Each row is a point. A path goes straight from each point to the next, and from the last back to the first. The post is the endless flat space through its rows: a point in 2 columns, a line in 3, a plane in 4, and so on, so that a path can go around it. Count how often the path circles the post. Going back the other way cancels.

Post (2 x 3):
[[-43 -18  26]
 [ 14  30   8]]
Path, 31 rows:
[[-13  51  25]
 [ -7  66  82]
 [-16  -7  74]
 [ 25 -26  15]
 [  3 -53 -41]
 [-19 -26  25]
 [-28  13  75]
 [-48  22  59]
 [-25  20  20]
 [-50  53  89]
 [-27  12  90]
 [-37 -76  44]
 [-17 -59 -27]
 [  1   2 -45]
 [-46  55   8]
 [-71  15  83]
 [-12  10  65]
 [ 34 -11  18]
 [-27  12  78]
 [-50  42 106]
 [-34  -9  51]
 [ 14 -10  21]
 [ -9 -14  -3]
 [-49 -28 -19]
 [-23  22  17]
 [-71   8  39]
 [-63  44  94]
 [ 12  45  79]
 [  3 -48  23]
 [ -8 -25  -9]
 [-22 -18 -66]]
Times around: 3

Post (7 x 8):
[[-40  70  -7 -11 -33  55  21  56]
 [ 17   5 -10  17  51 -50 -43 -19]
 [  8  14   4 -23  68 -12  32 -71]
 [  7 -10 -37 -40  12  -7 -42 -35]
 [-25  63  45  31 -83  35  17  36]
 [-10 -14  16  36 -38  57  12  89]
 [ -3  18   6  -5   3 -50  27  12]]
Path:
[[ -39   -1  -89   13    2  -65   23   83]
 [  10   70  -44   13  -51  -18   30   44]
 [  11    3  -20  -32   43   75   22  -17]
 [  -6   29   -6   -2  -32   15  -51   56]
 [ -38   22  121   69  -38   -1    8   44]
 [ -63   51  -63  -47   17   -4  -30  -38]
 [   7   -4  -11  -10   40  -10   58  -27]
 [   6   30   -8   14  -69   52    5   10]
 [ -10   16   16   20   46  -55   55  -48]
 [ -62   21  -10  -20  -28  -12   66   22]
 [  24  -80  -58  -16   -9   53  -19  -17]
 [  18   14    0    1    0   20    2  -30]
 [  42   66  -11  -55    5   40   36  -73]
 [ -28   47    2   19  -75   62   13   45]
 [ -12  -17  -43   11   52    0  -22   23]
 [ -48  -28   -6    0   37   46  -60   44]
 [  -9   57   -2    1   11  -19  -70   16]
 [ -12   -6   32   18   44    4   20  -19]
 [ -43   43  -45  -14   52  -41   51    3]
 [  19   92   88   49  -32   63   94  -75]
 [  49   -2  -31   -6   13  -21  -64   56]
 [ -15   50   49   32  -66  -40 -110   52]
 [ -18  -58  -17  -27 -113   16  -39   51]]
Times around: 2

Post (13 x 14):
[[-33  -9 -32 -39  41 -29  56  34  51 -19 -53  -6  17 -59]
 [-14  14 -20  -6  32  -7  25  22 -17  25 -36 -27 -15  42]
 [-24 -27  56 -13  28  18   9  -2  60 -27  27 -47 -38  23]
 [ 35  -8 -29 -33  -2 -21 -30 -22  10  14  24  13  -9  -7]
 [-30   3  28 -62  52 -11  -9  -9  -9  22 -17  33   3  25]
 [-44  21  -2  -7   5   0  19  41   6  27   2  32 -24  -3]
 [ 94 -83 -21   9 -54 -43 -60 -28 -29 -39  21  62  32 -44]
 [ 22  37 -15 -14  19 -10 -24  30   6 -16 -10  10  -4  10]
 [ -1  18  81  40   5  22  39 -17  55  11   1 -47 -42  22]
 [-58  19   3  31  -1 -14  -6  -4  -7   6  35  12   7 -35]
 [-14  35 -10  -7   4 -55   2  10   8   0 -18  18  -3  39]
 [-53 -14   1 -36 -11  -8   5  27  -5  25 -54  -7 -16 -31]
 [-10   9  18 -26 -29 -13  -7  16 -26  36  40  17  32  -6]]
Path, 26 rows:
[[ -60   33    1  -56   56  -34   27   -2   42   28   37   26   24   18]
 [ -19    3   32  -13   74   32   11   37   30    1  -27    6    8    8]
 [-104  -55   51    1    6    5   32    0   30   -1  -65   87  -34  -46]
 [  21  -50   -2  -41   -2  -40  -41  -11  -72  -38    8    4   63    9]
 [  -5   21  -36  -16   10  -54   31  -34   40  -19    5   -2   62  -54]
 [   1   -1   -4  -42   -3   19    9   16   52   24  -24   21   -6    5]
 [ -10  -46   19  -60   11  -15  -36   -6  -19   24   -9  -40    4   16]
 [ -39   -6   22  -81   77  -35   21   11  -13    4    8    6    3   27]
 [  11    2   -8   30   16  -47    6    3   -9  -27  -27   16  -41  -10]
 [  -7    3   30  -17   61  -23  -35   58  -61   -2   -3   86   28   44]
 [   7  -37   66  -14   36   26  -61  -36  -38   14  -38    2    2   16]
 [ -44   43    4  -85  -49   -1   12   98  -50   40  -20   62   66    2]
 [ -13   -7   -3  -14   76  -26   59    0   45  -67  -69  -15  -33  -26]
 [ -17  -67   18  -20   30   -7   47  -14  -48   35    1 -121  -10    0]
 [  -6  -76   19   49   12   28   16   39   14    0  -50  -30  -47  -21]
 [  28   73   56   15   47   58  -24   28   67   13   50   -7    2   -2]
 [   0    3  -48  -30   39 -109  -34    1  -34   -7  -20  -15   21   17]
 [ -86   71   34  -51   42   -6   35   92  -16   67  -27  -31    6   42]
 [   1   -7  -26   13   18  -36   -8   -4    8  -25  -37   22   23  -24]
 [  10   34   27   -6   11   51    6   -5   21   35   15   -3    9    7]
 [ -26  -68    0  -73   92   24   91   25   47   35  -23  -27   -2   22]
 [ -28   13  -33  -30   12  -85  -49    6  -33   21   13   -1  -28   23]
 [ -12   15  -11  -16   -4  -41    3   33  -43   -4   -9  -59   -2   30]
 [ -14    2   46  -28    6   -3   12    8  -37   62   17  -36  -13  -36]
 [ -11   47  -87   17    0  -14  -12   14   37  -30   56  -49  -20  -20]
 [ -51   13    2   -5  -23   30    1   -2   32   -1   20   44   14  -38]]
Times around: 0

Post, 17 rows:
[[-49  19  -4 -10  29  33 -12  14 -41 -16  -9  12 -16  -1 -25  53  32 -27]
 [ 23  45  -1  38  26 -20 -13  -6  -4 -10  24  -4  31  17   8  13  23  -7]
 [ 21  23 -33 -46 -20 -28 -53  16 -39 -29 -52 -33 -40  32  14 -24 -11 -55]
 [  0 -10 -12  -1  -2   1  46 -38 -38  -5   7   3  -6  -7  20  27 -24   3]
 [ 47 -55 -29 -16  50  -4  22 -40 -41 -12 -62 -21  11  18  13  -7  18 -38]
 [ 12  30   7  39 -19  11  33   0   0  -4  17  14 -10  10  -8  -6  11 -18]
 [-51  20   6  20  34  30  62 -24  30  -2   3  20  18  15  -5  24 -13 -37]
 [  2  -7 -25  -8  24 -12  29 -30 -13 -19   3 -12  33   8 -24 -13  19  -6]
 [-15  47 -11  51  11  73  -8 -65 -45 -10  -3   4   8  12 -20  11 -46  31]
 [ 39  17 -17  11  -6 -15   0   5  -1 -11 -12 -14 -38 -16 -28   2 -15 -11]
 [ 14  30  -2 -22  -1 -26   4 -25  16  12  20 -20 -11 -25 -25  35  25 -23]
 [-14  56 -28  19  13  -5  24  -4  -1  17  -7 -14 -33  -5  -7 -22  25  19]
 [-15  -5 -26   9  24  20  13   3   5 -24  31 -24  -7  -7   7  32  41 -29]
 [ 27  20   0  50 -10 -42 -18  30   4  15   0 -40  35  24   1   6  30 -30]
 [-18  12  -5  48   2 -14 -26  23  20  19  49   4  54 -50  34   3  29  -8]
 [-28 -33   4  17   4 -24 -10 -42   2  44  51 -18  -4  -2 -17  -4  12 -16]
 [-11   1  34  -1  19  79  46  30  14 -16  -6  22 -44  17  11   1 -30  27]]
Path:
[[ 24 -27 -16   7 -21 -18  33   2   5  13   2 -36 -18  21 -22  81  46 -19]
 [ -2  -4  -9  -1  12 -27 -22  -5   6  11  46  24   9  10  -6  20  18 -51]
 [ -8  36  22  49 -16  54  53  12  -9  -4  35   4 -14   6  10  42   2 -32]
 [-16  13 -46  60  17 -10   8 -22 -18  -2 -25 -39  57 -31  15  -7  37 -29]
 [ 55  24   3  82 -36  -3  19  18 -62 -20  18 -19 -13  34   0   3  24 -48]
 [  8 -30 -35  10  -8  24   1  12 -14 -15  41 -36 -10 -20 -10  22  51 -31]
 [-60  18 -36  26 -16  11 -21 -13 -30   7  57   5  21  -2  11  -8  44   4]
 [ 12  10 -21  45  -4  68  -2  -8 -16 -22  18  10  11  41  39 -14 -42  -1]
 [ 29  62  27 -12   6 -72  -9   0  31  44  33 -51   9  23  -8  41  30 -29]
 [ -7 -29   2   2  76  42  11  15 -18 -34 -55 -26  19  38 -27 -11   4 -41]
 [  7  -2  37  -9  -1   4 -29  17   8 -17   2  32  25  -7  35 -12   0 -26]
 [ 14   3   3  31 -26  -3 -27 -32  30   1  24   2  16 -44  99   1 -36  -3]
 [-70  16 -14  46  32 -15  -9   1 -27  -9  37  -7  12  38   0 -19  20 -15]
 [ 32  27  68 -40  13 -32  49   9   0 -10 -11  33  22  17  -5  -1  15 -31]
 [ 60 -12  21  20  13   5 -62  -2  14 -31  -5  20  66 -49  44  42  56 -36]
 [  2  20  22  45 -19  50   4   6 -11  11 -21  41 -13 -18  15  53 -21  11]
 [-30 -17 -13 -45  22  54 -16 -19 -34   4  43  12 -17 -18  -3  12 -51  16]
 [ 45  -1  -4 -23 -21 -32 -26 -32 -42  -3   9  19  17   4 -42 -25  19  -5]
 [ 11 -46 -52 -17  43  15  33  -3  61 -35 -13 -58 -52   0 -10  -3   8  22]
 [ 49  17   9 121 -46  42  35  40  -9 -27 -52  14  -1   3  43 -18 -55 -30]
 [ 37  15   6 -32  29  26  62 -21 -23 -50 -56  -2 -30  19 -37 -24  -2   3]
 [-24  24  13   4 -43 -25 -31 -12   4  24  18 -13  10  19  26  36  47 -14]
 [ 24  -5  10  20   9   4 -21 -56   9   9  37   6  17  18  18  63 -19 -34]
 [-57  36  12  10   6  -4  20   6  95  50  30  -6 -21   6  44 -26  17  26]
 [-59  31 -19  22  -7 -15  56 -28 -40   5   6 -22 -54 -12  25  44  -6  22]
 [ 16  31 -11   1 -40 -22 -14  -2 -76  -4  23  10  28 -64  18  12 -11  39]
 [-16  55 -18  59  23 -11  73 -20 -41   1 -19  62  30  21  -4 -17 -29 -17]]
Times around: 0
